Each wall is flat, endless, passes through zero and stands at right angles to its row. A trip goes straight from one point to another. List the walls that it crosses, first one first.

Walls:
(1): [ 47 -35  29]
(2): [-16  15 -61]
Trips:
[-53 -12 -38] to [  0 -14  15] -> 2, 1
[-31  43 -35] to [-34  29 -14] -> none
[ 48 -42 -44] to [ 17  18 -16] -> 1
[-32 -37  63] to [-34  52 -15] -> 1, 2
[14 37 62] to [11 -1 29] -> none
[-37  23 -14] to [ 52 -28 -99] -> 1
[-4 72 11] to [-14 -33  19] -> 2, 1
[-14 -33  89] to [-40 -26 -15] -> 1, 2

Walls:
(1): [ 24  37  58 -40  19 -11  63 -57 -25 -10 -33]
(2): [ 44 -52   7  47  89  -1  -4   2  -6 -13 -26]
(3): [ 12  57  31  -1  36 -67 -36 -34  30  81  32]
Trips:
[ 41  24  15  15  23  -2  -8 -16  14   6  17] to [ 49 -20  39 -63  22  18  -6  33  11  76 -28] -> none
[ 24   0   5  13 -24   4  26   1  26  70  37] to [ 30  17  31  15 -38 -65  33 -31   6  16  15] -> 1
[ 19  -8  -9  35 -27 -22 -10 -38 -19 -38 -68] to [-44  13 -16 -37  -4 -10  40  -2 -61  16  73] -> 2, 3
[ -9 -17 -34  -1  21  70  44  66  45 -92  -3] to [ 31  -4  -9  61   2  21 -16 -62  27 -18  11] -> 3
[ 32 -41 -40 -44  15  18  67 -54  -8 -27  39] to [-63 -33  14  -5  33   9   6 -83 -21  -8 -11] -> none
[ 12  42 -47 -38 -33  -3 -44 -20  26  36  16] to [-16 -20  -7 -35 -83  31   0  -5  23  23 -57] -> 3

Walls:
(1): [ 10  -8 -31 -14  54 -45  46  -3 -40 -40 -23 -38 -83  -1   5  14 -76  -1
 -10  -6]
(2): [  6 -18 -23  -9  67 -23  35 -57 -31  25 -37   1  13  -8  51 -53 -12  -1
   4 -57]
(3): [-16 -13 -14 -27 -26  28  66  21  -1 -68 -15  24  82  28 -31  72  60  34
 -24  47]
Trips:
[  9 -76  22  70  -5  64 -58 -56   8  63 -67  17  -6 -11  34  40  -9 -31
  40   6] to [ 24  71  61  23  69   4   6  18   3   7 -75  39   7 -43 -48 -15 -70  12
  48 -29] -> 1
[  1  74  55 -32  25  31 -28  30 -49  49 -14 -23 -22  -8  -9 -39  -9  53
  49   9] to [-43 -75 -31  -5 -43   9 -14  32  25  37 -29 -11  16  37 -18 -27 -44  68
  14 -54] -> none
[ 10 -46  16   8 -15 -86 -27 -15   2 -20 -16   5  48 -19  11  16 -39  20
  -9  -1] to [-55   2  -9   1   7 -16   2  -5   8  51  -8 -48 -13 -39 -40 -27  25  51
  39  10] -> 3, 1
[ 24 -14  -9  24 -68 -25 -38  -4  -3  19 -57  30  25  26 -99 -19 -26  -7
 -12  30] to [-42 -30  -8  -5 -48  -6  -5  53   8 -31  23  23 -50 -49  -7 -37 -61 -51
  71  17] -> 3, 1
[-34  45  29  -7 -41  85  14 -67  57  55  44   9  -5  15  30 -52  17  59
 -42   2] to [-24  -4 -36  89  20  84 -19  39  65 -12 -25  29  12 -38  47  41 -24  40
  13  -1] -> 3
[  1  33  10 -20  -2  33  17 -20  21  -2  43  23 -28  -3 -18  10   9 -81
  20  38] to [ 58  54  36  21 -22  18 -43 -72  10  43 -57 -60  52  43  18  56 -88   2
 -92  -2] -> 1, 2

Walls:
(1): [ 88  31 -20  -9  26  -5 -68  -4   3 -50  10  31 -53 -30  33 -28   7  -2
  24 -13  12   4 -16  31 -26  66  37  34  -1  -2 -27   3  -9  17 -34 -36
 -28 -43   7  26 -25   4 -49  10 -11 -66  39   8]
(2): [-61 -13  -6 -10  54 -58   1 -52  -3   6   2 -30 -15 -15  27  -4 -14 -23
 -52  12  -5  66  52  39   1 -32  46  43 -19 -32 -21  21 -36  30  32 -19
  -4 -26 -17  79   3   0  25  44  50  19 -42   7]
(3): [ 77 -49 -14  21  11  84 -10 -17  41 -12 -30  25  39  50  18  12 -20  44
 -81  20  18 -20 -69   2  27  -4 -13 -31  47   1  -6  16  34  22 -63  42
 -25  75 -66 -16 -43 -36  27  20  48  32  30 -21]
(4): [-35 -15  22  38 -23   7  19 -71  24  -1  -1 -17 -26 -14  38  52   7  27
 -12 -19   7 -10   0 -18   5 -30  24  -9 -10 -26  39 -14  19 -41  38  11
 -18 -36 -32 -16  20 -42  11 -24  52 -15  40 -38]
(5): [ 62 -68 -28  17   6  24 -10 -13   7  54 -29 -12  48  37 -30   3   6  18
  13 -22  19 -34  43  30 -19 -17  15  10  -6  19  22 -34  15  10   0  34
 -63   1 -26 -22   9  33  13  35   0   7  28 -25]
(6): [ -3  56  -1 -27  16 -11 -39  17  43  26  31  15 -24  11  34 -28   1  28
  -4 -13  12  27  37  -9  21   1   0  34 -56  39  18 -24  -3 -44 -10  10
 -36  35   5 -42  35  66 -45  23  11   9  31 -57]
(7): [-49   6 -39 -13  20  -4  41 -71  42  37 -20  -3  30 -12 -23 -29  31  -5
  14  82  23 -46  30  -9  45  -9  48  68 -11  17   8  -1 -17  25 -30  35
 -73  -6  28  53  13  18  21 -44  -6  41  -5  25]
(8): [ 11 -24   3 -32 -30   6  59  -9 121  23 -17  27  -1 -19 -32   8  21  16
  37  77  21 -23  22  28  35  10  17 -16  60  34 -21  -1  37 -10   0   8
 -26  -4  -5 -17  45 -19 -32  34   7 -14 -23  -7]
Trips:
[ 45 -30  15  -6  97 -17 -15  16   3 -37  69 -11  -9  -3 -16 -72  46  13
  12 -14   5  -2  29  16  -6 -42 -40  83  35  25   7 -33  -4 -18  14  21
  11   5  57  14 -30 -60  15  28 -36  -1  64   2] to [-27  48  10  56  17   9  -3  72  -9  32  11 -21  14  21 -71   5 -35 -70
  -2  69  41 -40  39 -31  -3  12 -35 -16  24   3  -9  35   2 -21  11  15
 -29 -35  31  71  33 -23  41  50  70  16 -22  11] -> 6, 8, 1, 5
[ 10 -25 -27 -51  35 -27  -6  75 -11 -52 -15  -4   1  12  30  22 -13 -67
 -19 -85  20  52 -60 -76 -26  28   7  19 -18 -22 -47   2 -18  21  49  42
 -41  -7 -19  15  31  60  30  32  61  -6  38 -54] to [-52 -15 -15   4  30  -1  -1 -13 -35 -26  15   3  14  13 -16  -1  29 -21
 -27 -32  20 -17  -5 -16 -37  35  -4 -62 -25  40  22  -1 -45 -79 -26  36
  54  -2   9   4 -12 -36  41 -26  37  -3 -30 -17] -> 5, 4, 1, 3, 6, 2
[-16  36  -8 -25  -2  56 -58  63   7 -50  34  16  68  42  22   9  69  41
 -30 -18  20  -4 -28   6 -30  -3 -20  33  -8 -57 -16 -36 -47 -21  -2  12
  48  35  -6 -21  -1  13  15 -47  30 -10 -38  48] to [ 22 -21 -34   4   7 -13  -3 -17  54 -31 -40 -13   6 -26  -6 -44 -33  33
  -3   9 -11  28 -38 -18  26  -9  -8  12  30   0 -62  38  24  11   3  36
  17  15   3  33  21  -8  21 -38 -15 -87  34 -31] -> 1, 6, 8, 7, 4
[  26   17   -9  -27   29   16   -6   -8   24  -42   -1   -2  -27  -30
  -33   23   30   36   19   -2    3  -22  -27   15   -7 -113   29  -33
 -104  -27   33   10    0   56   69   27  -12   23  -22  -39  -16   -7
   27  -10   21  -32  -18   -9] to [ -2 -74  31  18  57   6 -61  40  -6  -3 -36  10 -54 -25 -30 -44 -75  64
   2 -24   0   4  -1  -6  -9 -22 -39  30   1  32  46  38  -5  -6  65 -19
 -33   7 -45 -35 -38  39 -18  -8 -41 -21 -43  30] -> 1, 2, 4, 3
[ 21  40 -41  63  10  -1  -4 -26  18 -80 -60  28  39  -1   6   5 -46  23
 -65   5 -31   8  62 -15 -38   1 -29 -18  43  61 -47   1  -8 -29  15  -1
 -68  25 -39 -29  28   7  14 -29   7  20  48  19] to [ 17  26  17   8  13  10 -12 -75   9   8  38 -45 -13  -1   4  -5  17 -17
  -6 -28  28  13   6  21 -46  -1 -33 -14   6 -28  13  22  20 -63  -3  -1
 -34 -21  12   2  18  47  23 -72  43   2  17 -36] -> 8, 2, 3
[ -9   1 -34  -8  -4  42  16 -50 -36  -8  46  18  29  32  51  32   9  22
   5  28  10  29 -76  18   9 -20  44 -82  38 -72  55  67 -32 -24  46 -36
  52  10  -1 -39  42 -30  11 -37 -20 -25 -11 -48] to [ -3  19  13   8 -68  31  -9  56   9  17  16  54  28 -15 -22   5  -8  10
   7  38  34  -4   6  48  70 -22 -40   5 -34 -55 -27  30   4  40  -9  -4
  -4 -23  29 -12 -29  -5  -2   7   4  31  -2  31] -> 8, 4, 7
[-50  18  12 -19  50  28  29  -5  28  32  -4 -26 -34 -11  39   0  23 -35
 -20 -56 -55 -30 -42   3 -47 -19 -10   4 -41  27   5  54  -2  21  19 -35
  -3  -4   5  16 -47 -14 -18  -3  35 -20 -11  -8] to [ -5  18 -60  62  20 -16  25  20  35   8  -8  10  18 -37 -27  47 -37  38
  35 -50 -11  13  21 -35 -40  28   8  14  37  36 -17  31 -50 -14  -2 -37
  58  20 -31 -16 -41 -59 -28 -25  52 -28 -11  20] -> 2, 8
